Rows are points. The ring and each string are closed loops that go straight from each point to the next, and from the last back to the first. Before rounding, they use only three directions, however many columns there are. How many times does the string pass through the ring? Passing back the other way cancels.
(in the rows, 128 means zero)

Ring (6 x 3):
[[117 128 179]
 [111 172 202]
 [ 87 191 185]
 [ 87 164 138]
 [112 118 114]
 [115  93 128]]
String (16 x 3):
[[110 163 218]
 [118 189 223]
 [ 89 178 202]
 [ 91 152 168]
 [ 99 158 175]
 [ 82 158 189]
 [125 171 226]
 [146 147 212]
 [135 136 174]
 [109 124 156]
 [ 91 110 145]
 [118 129 154]
 [137  99 151]
 [122  89 158]
 [102 104 170]
 [ 96 131 175]]
Times through: 0
String (27 x 3):
[[108  86 156]
 [ 99 107 164]
 [ 90 128 159]
 [121 149 169]
 [138 163 198]
 [134 181 221]
 [114 195 232]
 [ 87 175 197]
 [ 82 148 163]
 [107 167 174]
 [111 175 176]
 [ 85 151 158]
 [ 58 173 158]
 [ 48 187 149]
 [ 82 187 144]
 [ 98 174 136]
 [ 87 157 117]
 [ 84 137 100]
 [117 131  96]
 [130 131 119]
 [118 130 134]
 [103 128 140]
 [ 87  92 115]
 [101 114 136]
 [111 132 151]
 [144 108 147]
 [134  84 148]]
Times through: 1

Ring, 8 rows:
[[159 167 108 183  94  84 144 146 137]
 [142 183  85 159 128  97 156 150 124]
 [114 162  65 108 156 109 153 138 102]
 [104 119  50  91 157 122 141 114  89]
 [107  60  49  95 131 127 118  82  85]
 [117  50  89  99  97 102 105  89  98]
 [130  83 127 111  79  75 108 116 116]
 [147 122 135 146  74  68 121 135 132]]
String (30 x 9):
[[ 95 124  89  58 147  95 134 131  92]
 [117 116  88 103 124  98 130 122 104]
 [130  73  43 146 117 132 123  82  99]
 [122  14   7 141 119 159 109  42  82]
 [106  11  36  97 118 139 102  53  78]
 [ 99  44  80  65 116 107 105  87  85]
 [116  96  96  96 113  94 121 115 103]
 [137  74  67 151  98 116 118  89 108]
 [132  44  85 131  82 106 102  81 106]
 [122  40 131  91  67  75  91  98 109]
 [111  87 167  57  78  47 101 136 113]
 [122 112 133  94  95  68 119 135 115]
 [137 106  87 144 101 100 126 113 115]
 [152 101 101 169  77  92 120 112 126]
 [170 105 105 205  59  91 120 111 138]
 [167 121 104 200  69  90 126 119 138]
 [177 158 130 211  61  70 134 145 152]
 [160 191 147 172  82  56 144 171 148]
 [136 173 129 128 108  68 143 161 128]
 [137 135  92 144 110  95 136 129 118]
 [154 137  72 187 105 110 141 119 125]
 [168 197  69 219 117 108 164 146 137]
 [140 228  91 154 145  89 172 175 128]
 [136 215  70 155 154 104 172 162 120]
 [139 164  48 167 142 123 157 128 113]
 [131 134  63 143 130 114 142 120 109]
 [127 128  66 134 130 112 139 118 107]
 [129 117  43 145 136 128 141 105 102]
 [ 98 126  19  91 181 142 151 108  79]
 [ 86 117  43  57 177 126 143 114  76]]
Times through: 4

Ring, 10 rows:
[[157 105 132 115 128  86 119 136 133 135 116 122 141 139]
 [140 131 142  98 123  99 121 113 120 173 110 117 151 133]
 [120 161 140  87 121 122 117  92 109 204 112 107 158 128]
 [109 173 133  89 123 138 114  88 106 207 123 103 155 127]
 [103 171 126 107 128 156 115 108 110 174 154 111 138 131]
 [106 160 125 121 132 158 117 128 116 145 171 121 125 134]
 [124 128 120 142 137 143 119 160 130  96 183 133 109 142]
 [146 102 113 147 138 118 116 170 141  78 170 132 111 146]
 [162  89 113 141 136  94 114 164 145  85 145 127 122 147]
 [164  92 121 129 132  84 116 152 141 107 127 124 132 144]]
String:
[[111 154 140 113 128 145 124 127 114 154 159 127 129 133]
 [ 91 171 154 116 128 172 133 136 107 150 188 142 115 131]
 [ 86 183 126 118 132 183 117 120 107 158 186 120 122 131]
 [114 156 106 122 134 150 107 121 120 147 159 107 132 136]
 [132 138 103 120 133 125 104 120 127 145 138 102 140 138]
 [119 135 146 128 131 141 131 155 122 117 177 144 112 138]
 [113 127 146 150 137 159 137 187 127  72 216 162  87 143]
 [136 108 109 158 142 137 117 181 141  61 194 137  99 148]
 [151 101  96 149 140 115 106 163 144  80 162 119 117 148]
 [142 117 116 130 134 115 114 145 133 115 148 121 127 141]
 [135 112 140 137 133 124 130 169 132  93 173 147 109 142]
 [152  91 131 146 136 106 126 180 142  72 167 146 107 147]
 [193  57  89 150 140  59 102 169 161  65 120 114 130 153]
 [181  84  86 129 135  66  96 134 149 115  98  95 150 147]
 [152 113 115 120 131  98 110 132 134 133 123 112 141 140]
 [143 110 148 123 129 107 130 155 130 116 148 142 122 139]
 [155 100 153 117 126  87 132 152 132 123 128 141 130 139]
 [161 107 137 102 124  74 119 122 130 157  95 116 153 137]
 [146 120 162  95 120  87 132 123 121 169 106 131 148 132]
 [125 136 169 103 122 118 138 134 115 157 141 143 131 132]
 [135 135 124 109 128 114 114 118 123 159 125 111 144 135]
 [138 149 111  88 124 101 101  79 118 208  85  83 173 130]
 [122 170 127  74 119 114 107  65 106 236  85  85 177 125]
 [102 179 155  82 119 141 125  89 100 216 126 115 153 124]
 [108 155 158 108 125 144 133 131 111 158 160 138 126 131]
 [123 144 132 111 128 129 119 123 119 155 143 119 136 134]
 [120 161 111 100 127 131 104  92 115 189 121  93 155 131]]
Times through: 2
String (26 x 14):
[[ 85 189 134 106 128 177 119 107 102 181 170 117 132 128]
 [103 183 110  94 127 151 102  79 106 208 127  88 158 128]
 [123 149 122 108 128 129 112 112 118 167 133 108 144 134]
 [114 151 143 110 127 139 125 126 114 157 153 128 131 133]
 [ 91 183 157  93 122 161 129 104  99 196 154 126 138 125]
 [ 95 202 122  74 121 151 104  55  96 249 109  81 172 121]
 [122 165 103  93 126 126  98  78 114 205 106  81 166 130]
 [127 146 120 109 129 125 111 113 120 163 132 107 144 134]
 [ 98 169 147 107 126 159 127 121 107 167 165 129 128 130]
 [ 83 187 146 108 127 181 127 118 101 172 181 129 124 128]
 [ 86 177 142 120 131 181 127 133 107 148 193 134 115 132]
 [ 98 156 147 130 132 170 133 154 115 119 201 147 104 136]
 [ 99 150 129 147 138 179 126 168 122  91 220 146  94 140]
 [128 129 101 143 139 141 109 151 133 101 175 119 116 143]
 [136 126 111 128 134 122 111 138 131 124 149 115 130 140]
 [123 124 147 136 133 139 134 169 126  97 186 152 104 140]
 [132 107 136 154 138 136 131 190 136  61 200 156  92 146]
 [151  91 105 162 143 119 115 187 148  50 184 137 101 151]
 [153 101  93 147 140 110 104 158 144  85 155 115 121 147]
 [137 126 117 123 132 118 113 134 129 132 142 116 133 139]
 [125 125 143 134 133 136 131 164 127 102 180 147 108 140]
 [125 114 122 161 142 151 125 191 137  54 214 151  88 147]
 [125 129 104 146 139 146 111 157 132  94 184 124 111 144]
 [127 139 103 127 135 135 106 129 127 133 152 107 132 139]
 [122 141 128 121 131 135 119 134 122 137 156 123 128 137]
 [ 97 161 152 122 130 167 133 145 111 135 191 144 111 133]]
Times through: 5

Ring (9 x 14):
[[126 149 122 116 121 109 113 117 151 114 100 122  99 104]
 [153 154 149  95 168 115 124 124 165 116 108 132  94 124]
 [170 149 164  86 197 125 134 128 164 124 124 138  97 140]
 [174 142 168  89 202 131 137 130 159 135 140 136 102 143]
 [155 135 153 110 168 131 128 127 149 144 153 121 108 125]
 [121 122 117 139 110 126 116 119 124 146 152 110 118 102]
 [ 97 112  86 157  68 122 109 111 102 144 144 108 128  89]
 [ 86 110  72 162  50 118 106 107  94 138 132 109 130  84]
 [ 99 131  89 142  73 109 106 110 120 121 108 115 114  89]]
String, 30 rows:
[[116 133 108 131 102 115 112 115 131 126 118 118 111 100]
 [119 124 106 132 108 121 118 115 119 133 129 122 119 107]
 [116 133 111 133 102 116 111 116 132 129 124 114 111  98]
 [ 77 119  70 167  35 111  97 106 104 133 124 100 123  71]
 [ 62  92  42 186   7 120 101 101  65 147 142 103 145  71]
 [ 84  90  59 171  44 128 113 105  67 150 151 115 146  91]
 [107 104  87 149  84 128 119 112  91 145 146 120 134 104]
 [122 127 114 132 112 122 116 117 127 136 135 117 115 105]
 [107 134 113 147  87 116 103 117 137 140 140  97 109  83]
 [ 88 111  85 169  53 122 102 112 103 152 156  94 127  77]
 [ 95  98  77 162  64 129 114 110  83 151 155 112 139  95]
 [112 104  90 144  93 129 122 112  92 144 145 125 134 110]
 [113 126 106 139  97 120 112 115 123 136 134 113 117  98]
 [ 95 129  94 153  66 112 101 112 124 134 128 100 114  79]
 [ 68 106  53 176  18 114  98 102  84 137 128 103 133  70]
 [ 74 101  51 170  28 117 105 102  76 135 125 114 138  81]
 [ 76 102  50 165  32 116 108 101  74 131 119 120 138  86]
 [ 84 129  72 151  47 104 100 105 113 116  98 112 116  78]
 [106 157 110 128  88  98  99 113 157 107  88 109  93  82]
 [127 146 124 119 122 112 113 118 149 120 112 118 101 103]
 [128 129 114 122 122 121 121 117 126 128 123 128 115 114]
 [132 129 114 116 129 120 125 116 125 123 115 135 115 120]
 [147 164 147  94 159 107 118 122 174 106  92 129  87 117]
 [156 184 169  83 176 100 113 127 205  99  83 122  70 112]
 [141 154 143 107 147 112 116 122 165 119 111 120  94 111]
 [131 126 117 122 127 123 123 118 124 131 129 128 117 117]
 [132 132 116 115 130 119 124 117 128 123 114 134 113 119]
 [128 148 120 112 124 109 115 116 148 111  96 127 100 108]
 [120 171 130 113 113  94 100 117 180 100  80 111  81  87]
 [119 152 122 123 109 105 106 117 157 116 104 112  96  92]]
Times through: 0

Ring, 9 rows:
[[123 126  93  95 114 115 144 133  81  85 128  63 123 107]
 [119 133 103  93 126 136 130 126  92 119 122 104 133 118]
 [119 136 117 102 133 148 120 121 110 145 120 138 138 127]
 [120 138 144 124 133 153 112 118 142 170 125 172 140 136]
 [120 136 159 140 119 138 121 124 156 160 135 160 133 133]
 [127 130 161 152 110 123 128 128 160 142 142 141 125 127]
 [141 121 152 160 110 113 131 129 156 123 143 124 117 118]
 [147 116 135 153 112 108 133 130 141 106 141 105 113 110]
 [141 117 111 129 111 105 141 133 110  86 136  75 114 104]]
String, 25 rows:
[[113 141 131 105 136 159 113 118 124 168 120 165 144 136]
 [124 141 150 126 151 176  94 109 153 205 117 219 149 146]
 [129 135 149 135 137 155 106 116 152 176 125 185 139 136]
 [125 132 141 130 123 137 122 124 138 146 131 144 131 127]
 [112 137 149 126 112 131 130 128 139 143 136 134 132 130]
 [119 133 146 131 112 127 131 128 139 136 137 129 128 126]
 [129 129 142 137 119 129 125 125 141 137 134 136 127 124]
 [138 127 163 161 121 132 117 122 170 156 138 165 126 129]
 [139 125 168 169 114 123 122 126 175 147 143 155 121 126]
 [141 123 150 156 119 124 123 125 156 137 138 142 122 122]
 [131 125 138 139 110 115 135 130 136 116 139 109 120 117]
 [136 121 139 148 103 103 141 134 139 101 144  93 114 111]
 [163 109 142 175 112 102 130 129 157 103 144 111 107 107]
 [159 111 131 160 118 109 128 128 143 105 138 111 111 107]
 [139 122 127 136 119 120 129 127 128 116 134 113 121 114]
 [129 123 113 119 106 105 146 135 105  85 137  68 117 107]
 [129 120  93 106 101  95 156 139  82  58 136  32 112  97]
 [122 125  97 101 105 104 152 137  84  73 133  47 118 103]
 [115 126  71  75 101  97 163 141  50  46 130   7 117  96]
 [123 127  85  88 118 118 143 132  73  84 124  61 125 106]
 [133 127 112 114 130 135 124 124 111 125 124 120 129 117]
 [126 129 121 117 120 128 131 127 115 121 130 111 128 118]
 [121 132 118 109 120 129 132 128 109 120 128 108 129 119]
 [118 134 118 105 122 134 130 126 109 126 127 114 132 122]
 [116 136 122 105 125 140 126 125 112 137 125 126 135 125]]
Times through: 3
String (28 x 14):
[[128 136 130 116 148 166 102 113 131 177 116 185 144 135]
 [125 135 117 104 143 158 111 117 113 157 116 157 141 129]
 [129 130 121 116 130 139 121 122 118 136 125 132 132 122]
 [124 130 116 110 123 132 129 126 110 122 127 112 130 119]
 [106 136  90  74 114 124 146 133  69  93 124  63 131 112]
 [105 136  81  65 117 126 146 133  58  89 121  57 132 111]
 [112 134 101  89 115 124 141 131  85 101 127  78 129 114]
 [124 130 122 116 119 127 132 128 115 120 130 109 128 119]
 [122 131 120 112 120 129 131 127 112 122 129 110 129 119]
 [111 137 112  93 123 138 131 126  98 127 124 110 136 123]
 [121 132 126 116 118 130 131 127 118 126 130 116 129 121]
 [130 130 134 128 129 140 119 122 134 146 128 147 132 126]
 [132 131 141 134 132 145 114 119 143 157 128 162 133 129]
 [123 132 137 126 118 131 127 126 132 136 133 129 129 124]
 [127 130 138 131 119 130 127 126 135 135 133 131 128 123]
 [132 129 146 141 123 134 121 123 147 146 133 148 128 126]
 [120 132 148 135 108 121 134 130 141 129 140 120 125 123]
 [117 132 167 151  95 111 140 134 159 128 149 118 121 125]
 [126 129 176 166  99 112 134 132 175 136 151 135 119 126]
 [138 126 165 165 115 125 122 125 171 147 142 155 123 126]
 [136 126 147 146 120 129 122 124 150 140 135 143 125 124]
 [123 130 151 142 107 119 134 130 147 128 142 122 123 123]
 [123 130 139 131 111 122 133 129 133 125 137 117 125 121]
 [124 131 140 131 115 126 130 128 136 132 135 125 127 123]
 [115 137 153 132 113 133 127 127 146 148 137 142 132 131]
 [110 141 154 125 118 142 123 124 144 160 133 154 137 136]
 [121 133 135 122 120 134 127 126 129 137 131 131 131 125]
 [129 133 137 127 135 149 112 119 138 160 125 164 136 130]]
Times through: 1

Ring:
[[130 123 121 140 107 152 135 104 137 147  80 110 125 183]
 [140 114 126 146 105 138 133 100 144 144  61  99 135 190]
 [144 113 133 141 112 122 128 105 141 139  66  98 145 175]
 [140 119 143 121 131 103 119 121 127 130 101 111 155 130]
 [132 126 142 103 148  93 117 136 114 124 140 131 156  90]
 [129 127 134  99 153  94 122 141 111 124 154 143 150  81]
 [125 127 118 102 149 108 134 138 112 129 159 155 135  90]
 [120 131 111 107 142 127 138 133 114 135 155 155 124 107]
 [115 135 113 115 129 149 136 125 118 142 140 144 118 131]
 [118 133 117 125 118 157 135 115 125 146 117 130 118 155]]
String:
[[109 146 131 103 134 150 121 131 108 139 153 138 127 113]
 [128 126 124 121 127 130 131 121 125 138 117 128 133 137]
 [134 117 109 143 108 148 145 103 140 147  81 119 119 185]
 [132 120 119 132 118 135 136 112 133 141  97 121 129 160]
 [122 133 132 128 113 156 125 111 127 145  99 111 129 165]
 [137 118 126 152  95 155 134  93 146 150  50  92 129 210]
 [156  97 115 171  89 137 147  83 163 149  15  86 131 235]
 [162  92 117 173  89 126 146  82 166 147   7  81 137 235]
 [154 100 122 155 105 117 139  96 153 141  43  96 141 197]
 [143 112 127 136 119 116 132 110 138 137  81 110 142 161]
 [124 136 153 106 137 118 108 130 113 131 130 116 154 108]
 [132 129 156 107 140 102 107 130 116 127 122 112 163 105]
 [126 134 153 100 145 104 108 136 110 126 141 123 159  90]
 [134 121 127 121 131 114 130 122 126 134 114 126 141 130]
 [144 111 126 121 138  91 132 125 129 128 111 128 149 121]
 [129 129 142  90 161  81 116 148 105 119 166 145 159  60]
 [116 143 147  74 170  90 109 158  91 118 199 156 156  34]
 [140 112 112 111 151  84 141 135 122 125 141 153 141  95]
 [140 109 103 118 145  91 148 130 126 129 133 154 133 110]
 [134 116 106 116 142 106 145 130 123 132 137 153 129 113]
 [136 116 112 127 128 118 141 119 131 137 110 134 131 142]
 [118 135 126 105 140 128 127 133 112 134 151 143 133 106]
 [130 123 116 122 129 126 137 121 126 137 119 135 129 136]
 [118 129  98 120 128 148 148 123 122 144 139 154 108 138]
 [ 99 151 114 102 133 170 132 132 105 145 170 155 108 116]]
Times through: 0
String (31 x 14):
[[113 141 130 101 140 135 122 135 108 135 157 142 132 102]
 [100 152 125  92 143 153 123 140  99 138 182 156 121  92]
 [110 139 107 112 130 158 140 126 115 144 151 152 110 129]
 [122 125  98 129 120 153 150 115 129 147 119 144 108 158]
 [130 121 110 129 123 134 142 116 131 141 109 133 123 152]
 [125 128 120 119 129 134 133 122 122 139 125 134 128 134]
 [109 145 129 100 139 143 122 135 106 137 162 144 128 103]
 [100 151 115  94 143 155 130 140 100 140 185 163 114  94]
 [118 130 100 112 137 137 146 129 117 139 153 160 113 119]
 [129 119  99 120 135 122 149 125 125 137 134 154 119 128]
 [137 114 109 128 129 116 144 119 132 136 110 136 129 142]
 [122 132 129 107 140 121 125 132 114 133 143 138 137 107]
 [111 146 140  79 162 109 113 153  93 124 195 156 146  51]
 [124 133 137  82 169  81 118 155  98 118 188 159 154  43]
 [134 122 137  95 160  75 121 145 110 119 158 145 158  66]
 [147 108 124 123 138  86 135 124 131 127 106 128 150 123]
 [134 121 126 121 131 116 131 122 126 134 113 127 139 132]
 [126 132 144 103 143 108 115 134 112 128 139 128 152  98]
 [127 133 156  97 149  98 106 139 108 124 144 123 163  83]
 [135 127 161 100 149  83 103 138 112 120 133 116 172  83]
 [145 115 150 114 142  78 114 129 124 122 109 113 169 106]
 [128 135 166  89 157  84  98 145 103 118 154 122 173  63]
 [123 136 151  95 150 103 109 140 106 125 153 130 157  81]
 [125 131 138 105 142 112 119 133 113 130 140 131 147 102]
 [136 119 125 120 134 109 132 124 126 133 116 129 141 127]
 [139 115 124 109 149  85 132 135 120 124 137 142 149  95]
 [129 124 124  93 162  83 129 147 107 121 172 159 147  63]
 [124 128 117  93 160  94 133 147 106 124 178 165 138  66]
 [130 119 103 111 147 105 146 134 119 131 151 161 127 102]
 [136 113 103 127 131 117 148 120 131 137 116 144 125 139]
 [124 129 122 113 134 127 131 127 119 136 134 138 132 121]]
Times through: 3

Ring (8 x 14):
[[135 107 112 121 137 145 102 158 164 124 124 158 119 106]
 [152 121 118 129 149 123  93 192 191 109 117 116 126  98]
 [158 135 121 133 152 106  95 199 189 100 117  92 128  98]
 [136 123 112 128 141 116 107 171 157  99 127 135 118 100]
 [115 117 107 115 123 135 125 115 108 120 138 175 108 119]
 [118 133 115 105 112 142 138  72  77 150 143 162 108 145]
 [127 144 123 100 109 147 140  56  73 172 141 144 112 160]
 [126 117 115 108 121 155 121 103 118 151 133 166 114 132]]
String, 25 rows:
[[123  95 104 122 136 146 104 161 159 111 127 182 114  97]
 [151 137 124 122 139 123 107 154 158 128 123 106 124 119]
 [178 146 131 136 160 102  85 218 216 108 108  55 137  99]
 [169 125 120 143 167 102  76 249 236  83 107  82 134  76]
 [145 110 111 136 154 117  89 214 201  86 117 132 123  81]
 [172 147 127 139 161  91  87 224 210  91 111  59 134  92]
 [167 163 133 125 143 101 108 162 160 126 120  59 130 125]
 [141 134 119 119 134 126 113 140 140 127 128 124 120 121]
 [115  94  98 129 139 130 105 176 157  84 130 189 110  85]
 [123 112 107 121 132 132 113 146 137 109 132 167 112 106]
 [142 146 122 118 131 118 120 128 125 129 131 111 119 129]
 [131 144 119 114 124 121 129 107 103 131 137 129 114 134]
 [147 155 128 114 127 121 124 112 117 145 131  99 121 140]
 [112 112 107 111 119 146 127 102 102 130 139 187 107 124]
 [ 90 102 100 101 104 163 142  59  61 142 150 231  97 135]
 [116 154 124  91  95 150 158  10  29 186 151 153 106 179]
 [152 180 140 101 113 125 140  57  77 183 136  75 122 175]
 [145 184 141  90 100 139 153  14  44 208 143  87 118 195]
 [115 132 119  93 100 166 145  31  56 184 145 176 107 166]
 [120 130 120  95 104 166 140  44  71 183 142 170 110 162]
 [144 151 130 103 117 144 129  78 101 176 133 114 120 158]
 [141 137 122 114 129 133 118 122 130 142 129 123 120 131]
 [124 107 109 115 128 149 113 131 136 130 130 175 113 115]
 [110  71  97 119 132 169 101 156 161 115 128 226 109  92]
 [117  69  97 125 140 162  92 182 184 104 123 215 113  81]]
Times through: 1
String, 28 rows:
[[164 152 127 132 151  96 100 190 179 105 118  68 130 107]
 [176 153 129 139 161  86  88 223 209  93 111  48 135  95]
 [156 118 114 141 161 106  83 235 218  78 113 107 128  76]
 [129  99 105 128 143 133  98 184 175  96 124 167 116  88]
 [153 146 126 120 137 119 111 145 148 132 124  96 125 125]
 [175 164 136 127 147 101 102 173 175 128 116  47 134 123]
 [177 144 128 139 163  96  83 229 221  97 108  56 136  92]
 [157 121 117 138 159 109  85 225 212  88 113 104 129  83]
 [135 104 107 131 147 126  95 195 183  91 122 154 119  86]
 [143 128 117 124 139 122 107 160 156 116 125 124 121 110]
 [161 159 131 122 139 108 112 149 149 132 123  71 128 129]
 [152 144 121 130 146 100 105 180 165 100 123  92 124 106]
 [150 154 125 122 136 106 116 144 137 121 128  90 122 124]
 [102  99  97 119 125 137 123 129 112 100 140 207 103 103]
 [ 94 100  97 111 115 147 133  96  85 116 146 220  99 117]
 [ 90  89  94 109 113 159 131  93  87 121 146 238  98 116]
 [100 105 102 107 112 155 134  82  83 135 145 212 102 128]
 [102 130 112  95  98 156 152  29  39 166 151 190 101 160]
 [ 97 109 104 101 105 162 141  57  63 149 148 215 100 140]
 [115 113 109 111 120 148 125 104 107 134 138 182 109 125]
 [ 95 104 102 102 106 163 140  62  68 145 148 221  99 136]
 [101 103 102 106 112 158 133  83  85 136 144 213 102 128]
 [126 130 116 111 121 138 127 102 105 140 136 152 112 133]
 [140 152 126 111 123 125 128  99 105 148 134 112 118 144]
 [125 123 113 115 126 135 121 119 118 128 134 156 113 123]
 [ 93  81  90 119 125 148 120 134 117  94 141 236  99  94]
 [102  85  91 128 135 134 110 167 142  77 135 216 104  82]
 [151 142 121 130 145 102 106 176 162 102 123  96 124 106]]
Times through: 2

Ring, 8 rows:
[[122 126 173  67 131  80 172  95 117 121 140 115 109 164]
 [ 95 103 137  49 140  71 125 100 129 118 139 119 104 154]
 [ 74  73  99  41 138  82  64 108 133 120 154 115 113 118]
 [ 85  56  93  61 128 125  32 130 116 121 179  94 119  76]
 [109  62 114  85 115 154  45 136  99 125 195  79 128  59]
 [126  80 136  91 103 150  82 114  96 132 197  86 148  62]
 [132 103 157  85 100 123 130  86 103 137 184 103 156  90]
 [134 120 173  80 109 103 162  81 108 133 166 110 143 123]]
String (26 x 14):
[[133 148 195  66 124  62 217  67 120 128 133 128 124 182]
 [131 142 193  71 139  72 205  99 114 116 127 115  92 193]
 [ 95 122 151  38 141  41 163  75 139 121 123 137 109 183]
 [ 92  96 128  47 131  74 111  90 130 124 149 122 121 135]
 [112  94 141  72 127 111 109 115 111 122 163 100 114 118]
 [ 95  90 130  58 145  94  99 128 120 112 146 103  88 141]
 [ 50  64  75  17 143  55  45  92 151 122 145 132 118 122]
 [ 39  56  58   7 135  48  27  73 159 129 153 141 140 104]
 [ 79  76 103  43 128  84  70  95 132 126 161 118 129 108]
 [108  91 137  70 131 111 102 123 111 118 160  97 106 120]
 [ 92  89 127  55 148  90  97 129 122 111 142 104  85 146]
 [ 62  88 102  20 146  41  91  84 151 120 131 138 110 154]
 [ 81  99 122  34 137  53 115  80 141 124 138 133 120 150]
 [108 104 146  62 129  90 127 101 119 122 152 111 115 137]
 [130 119 174  80 133 104 160 118 105 117 147  99  97 154]
 [145 143 203  85 129  93 208 103 104 119 139 106 101 176]
 [130 140 184  64 108  65 201  46 123 139 150 134 156 152]
 [141 132 186  81 104  95 187  67 109 137 163 117 152 132]
 [148 123 186  94 107 121 170  93  97 131 171  99 138 120]
 [132 113 163  79  92 106 149  58 111 145 182 117 177  93]
 [116 101 140  64  86  94 125  39 122 152 188 129 198  77]
 [117  97 143  72 109 109 116  87 113 134 175 109 148  98]
 [136 106 167  92 121 131 134 124  95 121 169  88 112 118]
 [151 124 189  98 109 125 172 100  94 129 170  96 132 122]
 [135 132 180  72  98  82 186  47 117 143 164 128 169 128]
 [117 124 162  57 108  66 170  47 128 140 155 135 161 136]]
Times through: 4
